Every row gives one point. To make a cloud, some directions were put in groups of two or more. Within a group, all points are equally far from the middle, so they leave a hole (a ring in 2 directions, a hollow ball in 3). The other directions are filled evenly. Then the cloud was stretched, turned, moved and blurred a little. How many holes are there, and how many directions does each take, smallest first?

Cloud, 14 rows:
-0.006	0.011
0.000	-0.051
-0.020	0.031
0.010	-0.034
-0.042	0.036
-0.044	-0.034
-0.003	0.028
-0.020	0.026
0.004	-0.004
0.051	0.012
-0.015	-0.005
0.008	-0.010
-0.031	0.036
-0.034	0.009
Holes: 0

Cloud:
-0.042	0.004	-0.038
-0.056	0.011	0.007
0.008	-0.021	0.012
-0.014	0.019	0.036
0.022	-0.037	-0.005
0.025	0.027	-0.014
0.016	0.011	0.018
0.044	-0.030	-0.012
-0.038	0.019	0.009
-0.052	0.016	-0.004
0.034	-0.012	-0.036
0.009	-0.015	0.028
-0.048	-0.026	0.027
-0.016	-0.018	0.003
-0.032	-0.001	-0.023
-0.014	-0.035	-0.018
-0.017	-0.036	-0.011
-0.026	-0.034	0.011
-0.046	0.026	-0.047
Holes: 0

Cloud, 26 rows:
0.044	-0.018	0.004	0.020
-0.025	0.041	0.009	0.019
0.016	-0.030	-0.021	0.030
-0.012	0.033	0.038	0.016
-0.057	-0.010	0.009	-0.012
-0.053	-0.014	-0.011	0.018
0.002	-0.039	0.008	0.034
0.000	0.000	-0.042	0.010
-0.009	-0.006	-0.028	0.038
-0.017	0.007	0.041	-0.032
0.044	0.029	0.001	-0.021
-0.035	0.040	-0.014	-0.011
0.027	0.013	-0.024	-0.034
0.000	-0.006	-0.029	-0.049
0.009	0.022	-0.031	-0.034
0.016	0.043	-0.014	-0.020
-0.039	-0.008	0.009	-0.047
0.034	0.012	-0.023	-0.024
-0.007	-0.037	0.011	0.036
-0.047	0.016	0.010	-0.040
0.021	-0.035	-0.027	0.005
-0.039	0.039	-0.003	0.001
-0.009	-0.044	0.001	-0.030
-0.008	-0.017	-0.043	0.010
0.028	0.033	-0.018	-0.016
-0.032	-0.019	0.032	-0.019
Holes: 1 (4)
